Each row of a before or after table is a point. One or more steps were done to the points. Then noise was added and the rows were shuffled. The steps act on columns, c1 being the first. What was done? A step turns or swaps two columns, mirrors them in a line or flattens them onto one, adds a multiple of one to another, or multiplies or shifts one. Angles are multiples of 10 degrees, from the lower column toward the higher: turns from -170 to 170, lines from 10 to 170 but not 90. Use the fewest steps. Two steps may share a column if one is a turn and the other turns, adds or multiplies; they go together, in the order done. Otherwise the lowest column goes first.
In the rows, zero is written as 128.

Before, 8 rows:
[[133 161 135]
 [114  74 176]
 [144 162  93]
 [146 124 107]
 [115 152  45]
 [107 107 112]
 [ 90 122 160]
 [125  69 119]]
After (8 x 3):
[[130 129 140]
 [113 132 157]
 [123 134 167]
 [126 125 111]
 [118 124 108]
 [134 122  99]
 [135 125 106]
 [124 114  51]]
Steps: multiply c1 by 0.4; flatten c2 and c3 onto the line at 80 degrees

Before, 8 rows:
[[ 95  97 135 127 153 153 133 111]
 [105 126 199 102 128  86 134  98]
 [235 132 119 149 153 146 132 105]
 [136 127 124 115 149  94 142 108]
 [100 123 122  96 138 149 120  99]
 [132  90 126  99 144 152 148  98]
 [127 110 134 102 135 148 134 139]
 [100 133 117 112 121 148 165 112]]
After:
[[234 144 120 148 153 107 130 106]
 [127 101 133 103 135 107 134 139]
 [100 148 116 111 120 109 166 113]
 [100 133 122  96 138 108 120 100]
 [106  20 200 101 128  45 134  98]
 [131  93 127  99 145 112 147  98]
 [137 134 124 115 149  54 142 108]
 [ 94  86 135 126 152 115 134 110]]
Steps: add -1.5 times c3 to c2; shift c6 by -40

Before, 10 rows:
[[155 134 143 100 101 126 126 145 114  86 101 116 151  99]
 [133  95  88  77 176 162 164 128 156 160 151  79 147 113]
 [125 118 137 107 117 128 101 157  87  93 100 129 157 167]
 [164  74  93  95 169  97 165 105 123 161 144  84 144 121]
 [120 136 153 146 121 106 106 152 112  85 117  76 127 141]
 [146  77  96 108 179 158 160  49 155 145 149  90 123 124]
 [112 112 134 121 112 102 136 154 130  61 134 134 116 140]
 [118 144 117  98 169 108 160  98 162 150  97 112 116 162]
 [159 175 132 112 144 114  91 160 136  67 126 139 140 159]
 [111 150 122 152 126  99  72 153 145 102  93 155 103 138]]
After:
[[127 119 169 107 123 130 102 155  86  91  98 128 126 139]
 [118 139 141 148 125  74 105 153 110  86 116 106  98 151]
 [112 111 139 121 121 135 135 155 130  62 135 100  85 136]
 [157 135  99 100 118 117 124 144 113  86 101 124 122 146]
 [119 146 161 100 144 115 161 100 162 153  97 105  87 115]
 [145  75 125 109 150  90 160  48 154 143 149 160  92  97]
 [159 176 159 113 134 138  92 159 136  66 127 115 111 133]
 [163  72 121  96 146  85 165 103 125 163 143  97 112  95]
 [133  95 112  77 148  78 162 127 159 157 150 161 117  88]
 [110 149 138 152 129 156  73 155 146 102  94  99  74 122]]
Steps: swap c3 and c14; multiply c5 by 0.4; swap c6 and c12; shift c13 by -30

Before:
[[115 120 136 106 146 143 114  87 158 112  74 118 142 150 180 167 147 135
  120  90  90 144 122  90]
 [155 126 128 131 155  78  61 140  82 176 138 165 129 122  94 103 165 142
  117 118 166 108 162 130]
 [137 150 144 129 148 128 156 169 126 103 125 159 187 155 113  67  93 112
   66 104 126 156 110  57]
 [123 110 129 153 122 130  97 132 139  43 130 116 105 119 139 126 128  87
  125 120 146 119 134  84]
 [120  92 145 137 190 132 103 115  93  98 130 120 147 158 122 105 136  93
  147 125 119 120 118 116]
 [149 103 123 134 121 105  98 135 139 136 146 160 122  77 141 102 154 152
  142 196 169  86  96  93]
 [182 168 150 164 154 109  99 132 131 138  77 154 132 125 151 106 168 136
  118  77 164 133 144  89]
 [167  73 156 132 148 123 114 154 151 117 132 141 143 175 129 173 149 130
  147 146 154 130 102  88]]
After (8 x 24):
[[155 127 128 130 155  79  60 128 174 176 130 115 139 121  94 111 165 141
  117 119 165 107 160 146]
 [182 169 149 158 153 109 100 128 151 138 132 104  78 124 151 135 168 136
  117  77 164 133 145  91]
 [149 103 123 135 122 105  97 127 149 135 121 110 147  78 141 144 154 152
  142 195 169  86  95  92]
 [120  92 145 133 191 132 104 129 169  98 147  70 130 157 122 114 136  92
  147 124 119 122 118 129]
 [124 110 128 151 122 130  96 127 132  43 105  66 130 119 139 126 128  87
  125 120 147 119 134  83]
 [115 120 135 103 145 143 114 129  89 112 142  69  75 151 180 115 148 136
  121  90  91 144 121  82]
 [138 151 143 125 149 129 155 128 192 104 187 108 125 155 114 148  93 112
   67 104 125 157 110  62]
 [167  73 157 125 149 123 113 127  88 117 143  92 132 175 130 104 149 130
  146 146 153 131 102  83]]
Steps: add -0.3 times c3 to c4; multiply c8 by 0; turn c9 and c24 by -20 degrees; turn c9 and c16 by 130 degrees; swap c11 and c13; shift c12 by -50
